Rows are points. Each copy is the shape, with its points in the same order, turned, moved and blurred by noise. Is it also mirrored, or only turned?

Shape (7 x 3):
[[-2.10  0.34  3.26]
 [ 1.28  1.81 -1.19]
 [ 0.13 -2.60  1.23]
 [ 1.99 -1.18 -0.83]
 [-2.13  0.33  1.27]
 [ 2.53  0.54 -0.85]
 [ 0.11 -2.34  0.01]]
Copy 1 (7 x 3):
[[-4.45  0.02  0.87]
 [ 1.06 -0.25  1.42]
 [-2.52 -1.86 -1.90]
 [ 0.80 -1.75 -0.99]
 [-3.27  0.81  0.25]
 [ 1.42 -1.69  0.44]
 [-1.17 -1.27 -2.16]]
Copy 1 is: only turned
Copy 2, 7 rows:
[[-0.50  2.07  3.02]
 [ 1.85 -1.55 -0.91]
 [-2.85  0.82 -0.06]
 [-1.19 -1.40 -1.88]
 [ 0.05  2.27  1.05]
 [ 0.30 -2.38 -1.46]
 [-2.27  0.72 -1.00]]
Copy 2 is: only turned
Copy 3, 7 rows:
[[-2.49 -1.82  1.14]
 [ 2.64 -0.46 -0.94]
 [-0.98  2.34  1.62]
 [ 1.84  2.04  0.61]
 [-1.75 -1.09 -0.34]
 [ 2.69  1.05  0.50]
 [-0.65  2.18  0.75]]
Copy 3 is: mirrored

Shape:
[[-0.21 -0.71  0.30 -1.44  1.03 -0.19]
 [-2.18 -2.69 -1.11 -0.82  0.49  1.08]
 [ 1.83  4.16  0.74 -1.40 -0.21 -0.01]
 [ 2.40 -3.50  0.91  0.02 -1.56  0.03]
 [ 2.96 -0.27 -1.02  0.82 -1.95 -1.36]
 [ 1.37 -0.99  0.14 -0.75 -0.27  1.29]
 [-0.39  0.07  0.84  0.62 -2.20  1.35]
 [-0.17 -1.03  0.56 -0.18  0.46  1.23]
 [-0.80  1.49 -2.84  4.85  1.14  2.13]
 [-0.14 -2.15 -0.49  1.14  2.79 -1.22]
 [-1.41 -2.86  1.88  0.57 -0.32  1.69]
 [ 2.54 -0.08 -0.81 -0.35 -1.23 -0.14]]
Copy 1:
[[-0.68  0.87  0.38 -1.27  1.58 -2.07]
 [-1.73 -0.84 -1.21 -2.62  2.80 -1.34]
 [ 0.97  2.77  0.49  3.58  0.22 -0.69]
 [ 0.54 -0.13  2.58 -3.53  0.13  1.09]
 [ 1.57  1.31  0.03 -1.32 -1.70  1.50]
 [ 0.67  0.50  1.19 -1.23  2.11 -0.06]
 [-0.89 -1.44  0.38  0.33  0.88  0.89]
 [ 0.22 -0.56  0.71 -0.85  2.13 -0.92]
 [ 3.33 -3.25 -4.12  0.73  0.65 -0.31]
 [ 0.90 -0.63 -1.18 -2.96  0.19 -3.31]
 [-1.36 -2.56  1.19 -1.93  1.71 -1.00]
 [ 1.37  1.61  0.46 -1.04 -0.07  0.69]]
Copy 1 is: only turned
Copy 2 (12 x 6):
[[-1.35  0.24 -0.30 -0.39  0.91 -1.35]
 [-0.73 -1.63 -2.87  0.64 -0.13 -1.49]
 [-2.02  1.33  3.69 -2.86 -0.89  0.36]
 [ 2.53  2.72 -1.72 -0.03  0.88 -0.62]
 [ 1.85  1.52  0.05 -2.34  0.93  2.14]
 [-0.20  1.74 -0.78 -0.37 -0.49 -0.37]
 [ 1.36 -0.23  0.40 -0.63 -2.12 -0.53]
 [-0.31  0.38 -0.39  0.63 -0.48 -0.94]
 [-0.54 -2.54  0.51  2.13 -2.03  4.70]
 [-0.74 -0.64 -0.79  1.89  2.94  0.43]
 [ 1.37 -0.14 -1.08  2.08 -0.83 -2.25]
 [ 0.45  1.89 -0.11 -2.04  0.18  1.16]]
Copy 2 is: mirrored
Copy 3, 12 rows:
[[-0.53 -0.25 -1.32  2.18  1.24  0.01]
 [ 0.06 -1.83 -0.52 -0.12  3.48  0.68]
 [ 0.04  2.26 -2.09  1.54 -3.91  1.29]
 [ 0.90 -2.00  3.11  2.22  0.65 -0.30]
 [ 3.28 -0.09  2.05  1.24 -1.54 -0.28]
 [ 0.72 -0.81  0.74  1.96  0.07  1.30]
 [-0.51 -0.06  1.47 -1.26  0.02  1.69]
 [-0.84 -0.24  0.59  1.36  1.81  0.77]
 [ 2.70  3.70  0.44 -1.38  2.55  3.79]
 [ 1.31  1.28 -0.25  2.65  3.25 -0.64]
 [-2.04 -0.81  2.23  0.45  2.66  0.23]
 [ 2.47 -1.11  0.78  1.68 -1.06  0.68]]
Copy 3 is: mirrored
Copy 4:
[[ 0.74 -1.39 -1.40 -0.14  1.24  1.00]
 [-0.61 -2.58 -2.01  2.49  0.45  2.28]
 [ 2.09  1.95  1.59 -2.16 -1.29 -0.64]
 [ 1.82 -4.02 -3.46 -0.39 -1.26 -1.19]
 [ 2.27 -0.93 -1.80  0.58 -2.02 -2.94]
 [ 2.43 -2.10 -1.11  0.29 -1.28  0.68]
 [-0.18 -2.27  0.15 -0.08 -2.49 -0.26]
 [ 1.01 -2.70 -0.74  0.65 -0.25  0.89]
 [ 1.28 -1.26  3.63  5.45 -0.89 -1.37]
 [ 0.98 -2.42 -1.27  2.01  2.74 -1.10]
 [-0.93 -4.84 -0.49  0.46 -0.34  1.10]
 [ 2.55 -1.00 -1.34  0.13 -1.95 -1.23]]
Copy 4 is: only turned

Shape, 14 rows:
[[ 0.94 -0.99 -1.70 -1.48  3.07  0.25 -0.15 -1.79]
 [-2.60 -1.99  0.86 -0.56  0.12  0.63  2.27  1.59]
 [-2.55 -3.80  2.20 -0.18 -0.19  0.94  1.40  1.29]
 [ 1.69 -2.64 -1.54  0.75 -1.14 -0.35  0.87 -3.33]
 [-1.00  2.50  0.48 -0.48 -1.21  0.16  0.60 -0.93]
 [-0.29  1.03 -2.06 -0.58 -0.17  0.79 -1.79 -0.15]
 [ 2.16  0.56  0.41  0.61  1.00 -0.37  0.03  0.84]
 [ 0.94  3.09 -2.07  1.53 -0.63 -1.53 -2.16 -0.34]
 [-2.06 -2.05  0.57  0.06  2.54  2.16  0.08 -2.50]
 [ 0.96 -0.93 -1.11  0.43 -0.96 -0.42 -0.75 -0.58]
 [ 1.13  1.34  0.96  1.17  2.50  0.09 -1.32  0.54]
 [ 1.36 -0.29 -3.05  1.40  3.82 -1.32 -0.41 -1.01]
 [-1.49  0.44  2.72  1.72  3.73  1.99  2.36 -2.68]
 [-2.32 -0.92 -0.05 -0.79 -0.40 -4.01 -0.71 -1.57]]
Copy 1 (14 x 8):
[[ 2.63  2.23 -1.69 -3.20  0.87 -1.52  0.19 -0.82]
 [-1.02  0.10  1.59 -1.51  2.26  0.57  4.14  0.25]
 [-0.29 -1.82  2.51 -1.59  3.08 -0.46  4.03  0.44]
 [ 0.02  0.04  2.02 -2.16  0.10 -2.51 -0.30 -3.55]
 [ 0.16  1.55  0.81  1.54  1.36  1.90 -0.35 -1.68]
 [ 0.04  0.37 -1.61 -1.42  1.54  1.37 -1.69 -0.53]
 [ 1.34  0.66  0.31 -0.24 -0.98 -0.67 -0.32  1.23]
 [-1.16  1.23 -2.32  1.23 -0.04  0.30 -3.05 -0.52]
 [ 2.38 -0.36 -1.18 -1.86  3.84 -1.48  2.93 -2.43]
 [-0.43 -0.14  0.39 -1.50  0.06 -0.88 -1.24 -1.22]
 [ 2.31  0.38 -1.40  0.91  0.87 -0.84  0.17  1.53]
 [ 0.58  2.75 -3.53 -1.81 -0.50 -3.10 -0.19 -0.53]
 [ 3.36  1.46 -0.45  1.87  2.63 -1.64  4.27 -1.72]
 [-2.21  2.37  1.53 -1.21  3.78 -2.03 -1.22 -0.30]]
Copy 1 is: only turned
Copy 2 (14 x 8):
[[-2.32  2.66  0.37 -0.67  0.42  1.95 -0.48  1.77]
 [ 0.13 -1.88 -1.72 -1.54  0.75 -0.60  2.85  1.43]
 [ 0.81 -2.80 -2.40 -2.67 -0.38  0.47  1.92  1.00]
 [ 0.84  3.22 -0.69 -0.62 -1.01  2.77  0.79 -1.80]
 [-0.90  0.21  2.52 -0.07 -0.60 -1.66  1.92 -1.10]
 [-0.48  1.07  1.73  1.95 -1.49 -0.32  0.32  1.29]
 [ 0.58  1.07  1.17 -0.50  1.78 -1.06 -1.58  0.27]
 [-0.30  1.81  2.28  3.33 -0.20 -1.80 -1.11 -1.12]
 [-2.06 -1.15  0.20 -1.12  0.15  3.50  1.08  0.86]
 [ 0.83  1.59  0.05  0.61 -0.95  0.10 -0.21 -0.27]
 [-0.88 -0.20  1.88  0.32  1.94 -0.48 -2.48  0.66]
 [-2.16  3.11 -0.48  1.73  2.46  1.55 -1.65  0.78]
 [-2.83 -2.14  1.87 -2.13  3.40  2.83  0.93 -1.38]
 [-2.73  0.49 -2.35  0.12 -2.24 -1.60  0.11 -1.93]]
Copy 2 is: only turned
Copy 3:
[[ 1.78 -0.09 -0.17 -0.66  2.07  0.35  1.36 -2.36]
 [-0.92 -0.14  2.44 -0.94 -0.25  0.88  2.79  2.60]
 [-1.52  0.62  1.50 -0.38  0.57  1.67  2.39  4.25]
 [ 1.78  2.07 -0.76 -0.06  2.61 -2.41 -0.48  1.27]
 [ 0.26  0.22  3.20 -0.53 -1.75 -0.97 -1.80 -0.33]
 [-0.91  0.04  0.00  0.28 -1.21 -0.79 -0.64 -2.08]
 [ 2.32 -1.73  0.15  0.63 -0.51  0.17 -0.61  0.22]
 [ 0.40 -2.06  0.16  0.34 -1.39 -3.05 -3.04 -2.21]
 [-0.57  1.14  2.66  1.13  3.03  1.03  1.56 -0.72]
 [ 0.40  0.32 -0.74  0.14  0.07 -1.09 -0.88  0.59]
 [ 1.28 -2.89  0.86  1.43 -0.04  1.09 -0.92 -0.94]
 [ 2.06 -2.79 -0.79  0.13  2.76 -1.98  1.24 -2.57]
 [ 2.33 -0.33  5.63  1.93  2.71  1.31  1.01 -0.04]
 [-1.67 -0.91  1.27 -3.95  1.94 -1.01 -1.80  0.65]]
Copy 3 is: mirrored
Copy 4:
[[ 0.55 -1.52 -0.43 -0.76 -1.00  3.19 -2.79  0.75]
 [-0.41 -1.83 -2.93  2.02  0.64 -0.33  1.11 -0.56]
 [-0.53 -3.00 -2.22  2.13 -0.92 -0.85  2.18 -1.65]
 [-2.61  1.15 -0.55 -0.16 -3.12  1.64 -1.96 -2.10]
 [-1.25  0.39 -0.04  0.15  2.67 -1.06 -1.95 -0.31]
 [-0.93  0.32  0.36 -1.65  0.52  0.16 -1.06  2.23]
 [ 1.02  1.09  0.94 -0.27  0.94  2.12  0.01 -0.70]
 [ 0.41  3.53  1.69 -1.44  0.71 -0.49 -1.74  1.78]
 [-1.03 -3.49  0.24  2.21 -1.47  0.77 -1.85  0.54]
 [-0.89  1.18  0.12 -1.02 -1.16  0.52 -0.43 -0.43]
 [ 2.19  0.01  2.39  0.34  0.87  1.39 -0.40  0.71]
 [ 2.02  1.30  0.13  0.35 -1.97  3.29 -2.55  2.00]
 [ 0.11 -2.67  1.83  4.94  0.82  1.54 -2.55 -0.85]
 [ 1.49  0.38 -2.04 -0.56 -1.58 -2.68 -2.73 -1.12]]
Copy 4 is: only turned

Shape (12 x 9):
[[-1.82 -0.42  0.26 -0.06 -1.54  1.63  2.22  0.45  0.68]
 [-0.78 -0.82 -0.19  1.48 -1.47  0.18  1.49 -0.19  1.43]
 [-1.63  0.24 -0.58  0.37 -1.58 -3.52  4.13 -0.16  1.42]
 [-1.28 -1.00 -1.40  0.86 -1.41  1.53 -1.34  0.13  1.21]
 [ 0.15  0.79  0.05 -1.49  0.70  0.92  0.20  1.11  0.87]
 [ 0.57  1.27 -1.28  0.94 -1.18  1.83 -1.19  0.63 -8.63]
 [ 5.81 -1.02  0.52 -1.79 -1.41  0.83 -1.06  1.06 -1.23]
 [-1.57  0.99  1.77  1.82 -0.13  1.54 -1.37  0.49  1.05]
 [-1.27  0.32 -0.81  0.18 -1.68  0.44 -1.58  0.93  1.14]
 [-1.71  0.03 -0.91  0.57 -1.09  1.03 -0.70 -2.88  1.40]
 [ 0.76  0.29 -0.94  1.21  0.98  1.16  0.55  1.21  1.62]
 [-1.92 -1.51  0.53  0.56  1.39  0.04 -0.35  0.84 -0.19]]
Copy 1:
[[ 1.63  1.61  1.91 -1.53  2.07  0.69  0.65  0.71 -0.48]
 [ 1.68  0.19  2.18 -0.09  1.60  0.97  0.95 -0.32 -0.07]
 [ 1.87 -0.66  3.46 -1.65 -0.74  4.30  0.47 -0.33  0.74]
 [-0.11 -0.18  1.57  0.79  3.33 -0.35  1.34 -0.33 -1.25]
 [-1.86  1.07 -0.10 -0.92  1.03  0.57  0.54  1.02  1.06]
 [-0.84  0.74 -2.47 -1.10  1.81 -0.81 -6.31  0.27 -6.55]
 [-0.54 -0.07 -1.13  0.08  1.52 -2.64 -4.44 -0.44  2.88]
 [ 0.24  2.02 -0.65  1.24  2.24  0.73  2.07 -1.10 -1.22]
 [-1.04 -0.11  0.87  0.00  3.83  1.64  0.83 -1.04 -0.35]
 [-0.66  0.72  2.78  2.03  2.40  0.73  0.97  0.88 -1.30]
 [ 0.85 -0.81 -0.84  0.55  1.35  0.22  0.85  1.18  0.76]
 [-0.30  0.27  0.57 -0.50  0.13 -1.05  1.97 -0.76 -1.97]]
Copy 1 is: mirrored
Copy 2:
[[ 2.83 -0.64  2.07 -0.98 -0.66 -2.68 -1.00 -0.85 -0.90]
 [ 2.33  0.37  0.56 -1.84 -0.65 -1.74  0.53 -0.50  0.39]
 [ 1.12  1.93  0.25 -1.80 -2.34 -5.11 -0.61  1.67  1.39]
 [ 2.65  1.13 -1.18 -0.71  0.84 -0.64 -0.32 -2.14 -1.51]
 [-0.40 -0.28  0.94  1.26 -0.74 -1.10 -0.93 -1.62 -1.15]
 [-1.60 -2.28  1.74 -0.73  6.28 -2.32  1.71  0.85 -6.37]
 [-1.05 -0.83  0.93  2.36 -1.19  1.97  2.93  2.18 -4.04]
 [ 2.01 -0.15  0.18  0.91  2.81 -1.05 -0.30 -2.04  0.79]
 [ 2.29  0.67 -1.55  0.86  0.40 -1.59 -0.17 -1.35 -1.63]
 [ 2.45  1.07 -0.65 -1.50  0.82  0.15 -2.14 -0.10 -0.68]
 [-0.35 -0.66 -0.13 -1.01 -0.68 -0.27  0.35 -2.53 -0.03]
 [ 0.69  1.88  2.03  0.30  1.65 -2.10  0.00 -2.43 -0.73]]
Copy 2 is: mirrored
Copy 3 (12 x 9):
[[-0.78 -2.27  0.59  0.16  2.08  0.21  0.70 -0.66 -1.45]
 [ 0.22 -0.80  1.51 -0.37  1.59  2.22  0.61 -0.81 -0.84]
 [-1.88  0.87  1.38  2.33  4.30  2.55  0.34 -0.89  1.29]
 [ 0.20 -0.68 -0.10 -2.82  0.36  1.20  0.37 -0.87 -1.27]
 [ 0.91 -0.65 -0.78  0.48  0.57 -0.08 -1.32  1.23 -1.19]
 [-1.28  3.10  0.04  0.55 -4.18 -5.15  3.92 -1.53 -1.98]
 [ 2.36  0.65 -2.52  2.53 -3.29  1.96  1.52  1.87 -3.20]
 [-0.19 -1.42  2.55 -1.78 -0.77  0.29 -1.63  0.47 -1.05]
 [-1.04 -0.06 -0.19 -2.23  0.43  1.14 -0.51  0.02 -1.19]
 [ 0.31 -1.04  1.24 -2.98  1.43  1.06  1.71  1.24  0.64]
 [ 2.18  0.20  0.67 -0.21  1.27  0.82 -1.19 -0.27 -1.90]
 [ 0.83 -1.19  0.57 -0.40 -0.16 -0.11 -1.13 -1.83  1.10]]
Copy 3 is: only turned
Copy 4:
[[-0.94 -2.09  1.78 -0.62 -0.50 -0.54 -2.26 -1.14 -0.57]
 [ 0.05 -1.11  2.27 -0.47 -0.70  0.55 -0.74 -1.62 -1.39]
 [ 0.28 -2.54  4.20 -1.20 -1.31 -2.26  2.08 -2.81 -0.76]
 [-0.50  0.99  1.34 -1.12  1.06  1.78 -2.11 -1.82 -0.76]
 [-0.81  0.37 -0.58 -1.95 -0.51 -0.90 -0.46  0.35 -0.04]
 [-5.34  0.86  4.06  1.89  2.31  1.92  0.06  4.83  3.08]
 [-1.56  0.09 -1.72 -1.43 -2.25  3.99  1.81  1.55  2.94]
 [ 0.39  0.98 -0.39  1.23  1.41 -0.42 -1.42 -0.25 -1.26]
 [-0.76  1.00  0.93 -0.76  1.31  0.50 -0.70 -2.27  0.02]
 [ 1.56  1.96  3.06 -1.05 -0.19  0.64 -2.65 -1.05 -0.52]
 [-1.10  0.52  0.03 -1.27 -1.13  0.40 -0.11 -0.14 -2.42]
 [ 0.06 -0.91  1.25 -1.69  2.48 -0.04 -0.42  0.84 -1.63]]
Copy 4 is: mirrored
